Each wall is flat, endless, passes through zero and stands at right angles to its row. A trip goes straight from one point to another. Which walls does it cross, in order?

Walls:
(1): 1.4,-0.3,5.1
(2): 2.2,4.6,0.8
(3): 3.2,-0.1,-0.4
(4): -4.7,0.2,6.0
(5): 0.1,-1.4,-4.6
(6): -2.6,-0.7,-5.5
Trips:
5.2,1.5,-1.0 to 0.4,-6.1,-4.2 => 1, 6, 2
3.4,6.0,2.0 to 2.3,2.3,0.1 => none
3.3,0.3,-6.4 to -1.6,-1.5,-0.1 => 2, 3, 4

Walls:
(1): 2.7,2.3,2.9,-5.2,-5.7,2.0,1.0,-2.9,1.6,4.5,-3.4,-0.9
(2): 0.1,-4.3,0.1,4.1,0.8,-2.4,0.5,-3.7,-3.9,3.9,-3.0,-1.0
(3): 1.6,-0.3,2.3,-0.4,1.4,1.5,-0.9,2.0,0.7,0.9,-1.7,1.2
(4): -4.0,-4.2,1.7,2.2,-5.7,0.5,-1.3,0.0,-4.4,-2.7,-5.9,1.1
(5): -0.5,-2.6,-1.9,-0.3,0.8,-4.5,2.1,5.7,7.5,2.9,2.4,-0.8
(6): 1.9,1.4,-1.6,1.1,-6.2,-3.2,-1.6,0.4,-5.2,3.9,-0.7,1.2
(7): 0.0,-3.1,-0.2,1.1,-0.3,1.3,-3.9,3.9,0.4,-4.3,-3.4,0.3
Trips:
2.4,-2.2,2.2,-2.1,-2.8,-1.1,1.5,-5.6,-2.8,-3.8,-2.7,-4.3 to 3.7,-0.1,0.0,-1.0,-3.1,1.9,-0.5,2.0,2.8,-2.3,1.1,1.0 => 7, 2, 3, 6, 5, 4
2.5,-3.6,-2.5,1.3,-0.2,-1.8,1.7,-3.5,1.5,-2.0,8.5,3.0 to -3.4,0.2,3.3,-0.3,0.5,1.3,-1.5,1.2,0.5,5.7,1.8,0.1 => 2, 3, 1, 6
4.2,5.0,-1.2,1.0,3.9,0.0,2.6,-0.2,7.5,-7.4,-5.4,-1.2 to 3.3,1.4,0.6,-1.1,-1.4,-0.9,-5.7,-2.6,5.2,-1.2,-1.6,5.3 => 1, 5, 6
-3.2,-0.9,4.8,-2.9,1.1,1.1,-1.9,1.2,0.0,-2.7,-2.3,-2.8 to -4.8,2.9,-2.2,-0.8,-0.9,4.6,4.2,0.3,-3.9,2.6,2.3,2.4 => 7, 3, 6
2.9,3.0,-4.6,2.0,-8.7,1.7,2.4,1.5,-0.9,7.2,0.5,0.2 to -2.2,4.7,-1.8,1.0,3.0,0.6,4.1,-3.4,1.0,1.2,-2.5,-0.6 => 4, 5, 6
